Rows are points. Before rounding, the points of a table are all equally far from one centre. They may lie mostly on one side of it. Write the centre, to within rounding.

Points (9 x 2)
[[ 48  23]
 [ -6 -48]
 [ 49 -32]
 [ 56 -15]
 [ 56 -14]
 [ 34 -46]
 [  9  41]
 [ 54 -23]
 [ 57 -10]]
Centre: [11 -5]

Points (9 x 6)
[[ 26  46  40  20 -24  47]
 [ 31  -1  40  19 -51  56]
 [ 32  -2  39  38 -50  27]
 [ 40  11  80 -18 -27  26]
 [ 21 -16  28 -35 -70  57]
 [ 81  15   6  -2 -38  -2]
 [ 60 -16  19  26 -42  33]
 [ 49  43  38 -18 -61  22]
 [ 50 -16  25 -22 -51  63]]
Centre: [ 12   1  12 -20 -17  11]

Points (14 x 11)
[[-18  17   2 -50   4  14 -53  -6 -27  22 -52]
 [ -8  35  28 -25  15   4 -79  25  -8  59 -40]
 [-12  43  -7   0  48  -7 -60  23 -38  46 -28]
 [-32  62  40 -40 -18 -30 -41 -15  -6  28 -24]
 [-28   3  26  -1  15  -5 -40  18 -15  95 -73]
 [-39  39 -12  -9  14 -27 -47  37 -37  45 -20]
 [ -6   6  23 -27  27 -12 -73  15 -38  27  -3]
 [  0  18  46 -31  50 -10 -47  24  13  27 -16]
 [  2  48  -1 -36   8 -10 -72  20 -28  19 -14]
 [  0   9  -6 -26  20   5 -71  39 -31  47 -34]
 [-29  16  12 -27  38 -34 -43  32 -24  27  -6]
 [-54  14  20 -25   0  19 -46   0 -29  52   0]
 [-13   9  33 -57  18  49 -20  19 -21  29 -34]
 [-21  35  -6 -12  53   0 -28  35   4  28  -6]]
Centre: [ 22  23  20  -1  -6  -7   2   0 -20  53 -20]

Points (20 x 14)
[[ 31 -16   1 -27  49 -55  27 -18  -6  -5 -45  26  16 -39]
 [ 15 -30  -5 -18 -55 -11  24 -73 -10 -37   8  45  -9 -19]
 [ -4   1  41 -20 -72  -4   9 -84   3  34  12  23 -32 -12]
 [ 10  41 -41 -82 -59  -2  29  -2  -8  27 -12  46 -17 -77]
 [ 80 -25  38 -24  -9 -44 -33 -48  -6   0 -24  19  -9  21]
 [ 42  18 -18  -8 -83 -43 -95  -5 -13  35 -22  -4 -14 -19]
 [ 76   8  -5 -47 -44 -57  49 -43  -4  -4 -49  23 -25 -37]
 [ 21  40  -2 -58 -32 -38 -59 -58  -4  41  20   2 -51 -86]
 [ 28  39   6 -42 -41 -74 -25 -15 -55 -51 -28  21  13 -21]
 [ -9 -26 -27 -31 -68 -10  10 -77   1  -8  -2  34  -6  10]
 [ 61  -5 -14 -69 -34 -24   4 -37 -19  40 -77 -13  11  19]
 [ 30  19 -55 -52 -31 -27 -71 -33 -36  -8  -7  37  10 -53]
 [ 14 -11  21  23 -58 -79  36 -27 -25 -22   2 -30 -18  -1]
 [ 31   8  53 -12 -38 -72  15 -67  26  -2 -32 -59  36  10]
 [ 52  19  29 -31 -57 -26  13 -87 -20  31   7  27 -19 -22]
 [-22  27  11 -43 -59 -75  25 -19 -12   2  -8  24  -3  33]
 [ 43  44 -15 -63 -48  -7  42 -57   2  19 -39  29  -1  -2]
 [ 40  22 -28 -53 -39 -38  -4 -68  -3 -50 -34  22  -1   8]
 [-32 -30  17 -77 -77  -8  46 -55  22  -5  -5  16 -50 -34]
 [ 71   1  76 -10 -52 -33  29 -38  20  -2 -65   6  14 -42]]
Centre: [ 17  -5  12 -48 -39 -20 -12  -2  16   2  -3 -25   7 -42]
